Every row gives one point. Examples show where two turns around zero, p and q, send a point. Write where each new point lands after one turn and then the other. Backwards means that the second turn is done in reverse. Each puzzle has new turns, and all numbers are rounded.
In the rows, 128 means zero.

Turn p:
[136 102 175] -> [137 147 178]
[134 167 123] -> [121 151  96]
[101 111  96] -> [113  86 121]
[141 132 118] -> [140 128 116]
Turn q:
[123  98 162] -> [144 155 161]
[126 102 172] -> [151 163 157]
[112 161  86] -> [ 89 104  96]
[128 130 112] -> [120 114 125]
[143 111 127] -> [143 118 141]
[137 166 109] -> [121 113  88]
Where do these land?
p, then q backwards: [148  62 124] -> [172  76 117]
q, then p backwards: [116 124 155] -> [139 139 153]
p, then q: [130 134 114] -> [124 114 132]
p, then q: [143 161 121] -> [114 103 104]
p, then q: [104 158 126] -> [ 90 127 124]

Turn p:
[ 94 101 149  81 135 105] -> [127 129 130  70 150 163]
[147 126 145 165 136 124] -> [105 126 116 161 144 122]
[133 147  95 134 149 114] -> [140 136 117 123 129  86]
[ 92 139 172 165 120 123] -> [ 74 129 165 137 147 133]
[128  90 102  88 140 140] -> [156 146  96  97 108 152]
[161 126 107  84 119 140] -> [182 116 114 125 113 141]
[128 157 101 142 100 101] -> [125  93 139 124 113  87]
[153 108 128 162 136 172] -> [119 154 107 178 108 141]
[116 158 153 130 117 133] -> [124 122 167 137 140 129]
Turn q:
[142 117 133 120 157  83] -> [110  87  99 139 144 128]
[162 145  89 108 141  84] -> [120  71 102  98 108 139]
[143 126 146 136 118 149] -> [123 138 152 146 117 131]
[117  90 137 138 103 129] -> [112 157 118 145 120  99]
[130 170 136 111 110 131] -> [138 113 166 102 131 123]
[ 92 162 127 136 132 151] -> [168 147 145 112 150 135]
[139  72 145  93 148 132] -> [ 65 141 111 145 144 142]
[126 149 158 152  94 151] -> [149 144 174 144 119 107]
[101 122  80 156 151 141] -> [166 153  85 119 121 150]
Where do these land?
q, then p backwards: [123 166 113  92 144 167] -> [ 91 118 159  80 125 132]
p, then q: [119 124 159 111 101 137] -> [115 159 149 147 136 140]
p, then q: [135 133 118 113 109 135] -> [111 131 136 137 110 122]
q, then p backwards: [140 133 142 192 138 118] -> [184 150 117 131 116 155]
q, then p backwards: [169 108 143 164 140 139] -> [156 124 135 155 101 167]
q, then p: [111 155 118 144 105  89] -> [140  94  87 114 143 130]
p, then q: [106 110 124 112 108 145] -> [115 149 158 114 123 122]
p, then q: [121  95 108  94 178  95] -> [113 101 116  70 127 170]

Turn p:
[171 106 128 111 140  94 110 103 141] -> [ 99 101 156 146 127 113 104  89 131]
[105 134 174  98 123 146 160 117 156] -> [130 123 155  68 110 139 142 142 154]
[149 150 132 159 132 128 160  94 126] -> [106  94 113 108 149 128 155 124 104]
[127 101 141 113 126 130  85  91  99] -> [111 121 158 157  93 160 110 126 105]
[165  89 119  93 110 170 116 148 151] -> [119 140 151 161  87  96 155 122 173]
[107  99 168 138 122 108 136 106 151] -> [104 129 142  83 102 120 102 130 112]
[123 145  93 147 136 116 135 122 158] -> [110 137  92 119 154 128 126 106 139]
[129 108 104 133 166 126 124 154 122] -> [122 130 114 158 144 112 102 151 146]
[108 169 140 160  96 112 112 165 113] -> [173 169 122 117 153 126 136 125  85]
[133 137 107 109 147 164 109 149  99] -> [144 134 132 175 136 146 143 153 149]
[ 91 169 102 150 109 113 160 159  91] -> [189 132  74 116 153 138 132 140 107]
Turn q:
[130 148 167 146 152 137 124 137 102] -> [172 127 126 133 129 113 120 125  91]
[137 140 144 148 100 147  98 146  84] -> [144 116 121 138  76 105 100 119 106]
[110 113 178 159 118 129 103 113  91] -> [147 129 124 118  98 138 115  86  74]
[124  96 102  96 136 121 146 157 184] -> [ 97 127 177 116 155 129 157 143 171]
[116 151 106 146 118 112 169 127 172] -> [130 176 125 143 150 134 139 124 175]
[146 114 143 141 133  99 121 125  79] -> [145 105 107 139  99 138 156 120  95]
[103 127 125 117 136 131 126 123  81] -> [135  90 119 150 131 140 112 108 113]
[130 149 107  96 126 122  89 128 187] -> [ 85 137 122  92 156  83 128 137 156]
[138 135 135 110 114 129 180 109 154] -> [108 168 135 154 151 151 132 153 130]
[145 105  73 121 148 153 123 116 146] -> [118 103 125  96 135 151 120 163 170]
Where do these land?
q, then p: [151 175  94 113 164 154  86 114 134] -> [137 143 124 170 140 107  72 104 169]
p, then q: [151 151 120 140 107 149  99 113 126] -> [156 146 115 152 136 159 110 126 122]
q, then p: [153  89 136 112 129 140 134 130 118] -> [153 136 138 125 102 116 137 160 125]
p, then q: [131 113 159 103 124 101  95 138 124] -> [125 143 117 113 110 106 125 120  80]
q, then p backwards: [ 57  91 103 123  80  86 190 141 141] -> [167 155  90  72 134 155  57  91 165]
p, then q: [148 122 126 146 154 102 129 115 122] -> [138  99 127 109 129 140 137 101 121]
p, then q backwards: [104 140 112 150 138 159 109 134 164] -> [139 138 122 130 108 110 148  96 171]
q, then p: [177 121 149 139 140 118 109 137 101] -> [172 104 116 145 108  97 134 123 119]
q, then p: [ 73 120 121 129 109 119 170 164 113] -> [ 67 131 137  95 129 126 147 136  89]
q, then p backwards: [122 150 137 136 147 155 124  84 119] -> [ 90 141 116 149 140  93 131 132 114]
q, then p: [141 135 152 119 116 126 162 137 146] -> [144 133 130 110 162 126 140 145 108]

Turn p:
[166 134 115 125 162 142 103 131 131 139 137 105 139 123] -> [132 129 102 135 151 168 116 145 147 117 106 136 131 142]
[115  86 104 128 159 129 169 118 107 129 112 157 107 106] -> [115  91 125 139 131 114 139 139 133 114 149  80  81 107]
[ 89 117  97 117 130 150 146 117 121 150 125 130 143  97] -> [ 92 130 163 128 126 129 110 133 150 124 138 103  92 132]
[ 90  96 142 128 159 152 172  95 124 150  82 150 127 125] -> [124 115 140 120 168  99 133 100 140 134 164  84  71 129]
[105  98 125  96 150 118 115 128 144 143 121 111  95 109] -> [117 135 110 119 125 150  96 122 105 143 126  98  95 105]
[164 141 109  93 123 126 155 113 163 127 133 103 113 118] -> [ 96 146 104 138 133 154 128 121 117 113 131  89 166 138]
[106 146 162 162 118 144 144 181 130  77 101 155 155 133] -> [170 145 140  87 101  74 161 110 154  93 121 148 125 124]
[157 166 121 155 118  85  84 106 166 118 169 105 135 134] -> [100 140 104 133 143 142 113 142 117 133 111 190 193 107]
[150 123 131  99 115 128  95  88 134 115 146 115 133 125] -> [101 116 123 136 131 170 133 101 112 143 111 146 144 135]
[111 154 171 157 117 120 136 159  92 129 147 115 135 152] -> [181 120 159  98 122 102 123 147 132 146 125 144 157 134]
[115 139 163 136 114  98 145 176 102 100 126 160 177 156] -> [166 132 155  81 107  95 181 152 113 116 136 160 129 141]
[180 125 130 142  92 133  96 134 169 130 189 112 130 144] -> [121 120  91 143 100 155  98 124 120 120 135 180 186 157]
[177 151 112 107 108 112  95 128 172 159 131 137 120 132] -> [119 173 100 170 130 167 124 130 104 120 143 153 154 133]
[ 79 123 105 107 158 153 144 111 100 128 110 153  93 145] -> [129 111 159 151 147  98 118 118 106 122 107  84  78 123]
[122 115 129 127 134 151 140 110  96 143 107 140  97  77] -> [134 109 149 151 127 146 127 112 159 135 142  87 102  95]
[122 132 133 167  92 107 110 153  99 107 112 101 148 171] -> [150 135 124 117 104  86 151 149 140 174 101 163 145 145]
Turn q:
[121 119 122 177 128 141 139 113 103 110 112 128 119 128] -> [146 147 115 132 133 128 166 145 116 137 118 154 103 142]
[132 145 144 133 129  96  69 162 136 109 137 137 125 127] -> [109 133  87 140 115 139 128  83 150  99 133 109 115 107]
[119 110 110 131 113  95 142  95  91 159 148 146 110 123] -> [164 124 148 132  76 117 119 136 113 109 124 143 122 163]
[123 162 192  97 152 136 161 150 152 104 130 127 139  76] -> [128 107 114  76 177 106 115 142 130 122 132  57 114 103]
[122 112 105 134  74 123 139 125 131 130 106 123 130 116] -> [129 145 139 119  96 151 136 136  88 143 113 136 135 112]
[101  76  92 124 117 140 148 129 105 122 150 131  94 147] -> [177 100 144 148 103 119 137 115 117 166 114 165 133 129]
[122  96 127 135 122 121 129  99 140 145 113  94  95 153] -> [125 108 114 133 123 139 114 140 113 132  90 173 147 148]
[145 108 129 131 161 119  97 164 132 152 114 139 156 106] -> [102 157 115 140 114  84 127 128 161 118 125 116 145 101]
[ 86 112 100 142 113 144 111  91 116 145 151 103 138 135] -> [126 121 154 150 113 132 160 111 110 142 100 134 148 177]
[156 156 122 122 139 130 111 155 172 118 141 138 154 132] -> [105 156 130 120 152 144 109 100 161 130 149 109 139 108]
[185 184 164  92 159 139 176 143 122  91 140  86 139  81] -> [164 118 119  96 199 146 124 178 148  96 158  63 151 101]
[116 166 102 124 158 117 106 150 146 141 104 148 118 126] -> [ 91 124 133 112 107 137 133 127 184 128 134 128 109 117]
[132 110 119 151  98 162 101 105 133 164 142 157  98 155] -> [118 141 117 166  99 137 102 121 116 173 135 150 117 172]
[166 160 170  69 170 128 153 114 138  62 111 132 164  90] -> [128 110 111  61 191 109 137 144 127  94 193  92 152 100]
[109 122 126 128  98 145 116 134  96 154 109 124 133 182] -> [101 112 151 185 117 136 132 134 100 133 125 154 111 125]
[114 112 124 159 118 113 151 120 134 142 140 133 139 172] -> [135 144 158 141 137 126 112 111 113 124 104 166 108 141]
Where do these land?
p, then q backwards: [138 110  88 129 135 133 135 135 147 125  87 162 135 138] -> [125 138 156 165 142 127  96 134  91 127 113 146 139 129]
q, then p backwards: [134 138 158 136 149 121 159 140  65 120 131  77 113 108] -> [164 145 110 138 187 124 147 159  85 118 124 153 112 143]
q, then p backwards: [137 179 194 127  91 159 128 142 127  85 148 126 158 132] -> [133 117 135  74 183 120 158  86 146 166 100 145  96 126]
q, then p: [ 86 144 103 105 113 111 112 151 125 127  81 118 126 130] -> [115 125 152 110  89 117 124  91 143 137 157  95 108 118]
q, then p backwards: [119 101 132 145  99 150 122 158 142 155 180 107 171 127] -> [112 178 118 102 105 151 123 104 122 131 102 110  77 148]
q, then p backwards: [164 125 127 134 150  87 166 103 146 146 134 147 118 151] -> [105 146 143 154 145 152 110 163 153 153 161 129 155 132]
p, then q: [130 135 126  99 137 114 136 109 108 153 139 170  96 127] -> [167 136 100 158 147 107 150 146 127 124 113 113 119 140]
p, then q backwards: [ 68 112 111 158 135 133 168 132 144 110 159 146 127 188] -> [100  88 186  98 159 115 147  93 117 161 121 163 147 127]
p, then q: [109 148 133 127 138 115 102 137 140 124 109 109 148 151] -> [104 113 138 117 114 131 121 149 152 112 154 128 109 120]
p, then q: [157 182 104 130 107 105  79 103 134 136 130 122 107  93] -> [ 94 179 134 112 139 110 166 146 134 153 126  87  93 143]
p, then q: [137  85 111 132 109 180 137 130 147 136 151 103  87 149] -> [108 146 121 166 106 158 144  94 111 125 107 173 155 152]
q, then p backwards: [149  85 142 140 118 110 138 142 141 101 146 143  97 134] -> [127 120 165 149 140 129  90 148 153 128 121 125  95 144]
p, then q: [116 135 155 142 133 134  68 112 125 160  92  94 132  99] -> [ 83 136 115 111 114 127  98 157 167 158 142 106 130 170]
p, then q: [106 147 123 122 149 148 124 145 143 124  85 139  98 101] -> [129 126  91  93 132 169 144 149 142 115 123 113 135 142]
p, then q backwards: [114 101  90 137  99  86 145 102  99 143 126 152 171 123] -> [104 148 109 116 141 175 123 116 100 144  69 153 142 142]
q, then p: [159 133 119 106 139 164 104 143  90 125 145 135 135 119] -> [113 112 115 109 123 122  98 160 151 119 145 148 164 138]
p, then q: [153 116 161 107 175 125 153  91 151 106 132 125 156 107] -> [147  82 151 106 157  98 152 126 140 154 144 139 170 138]
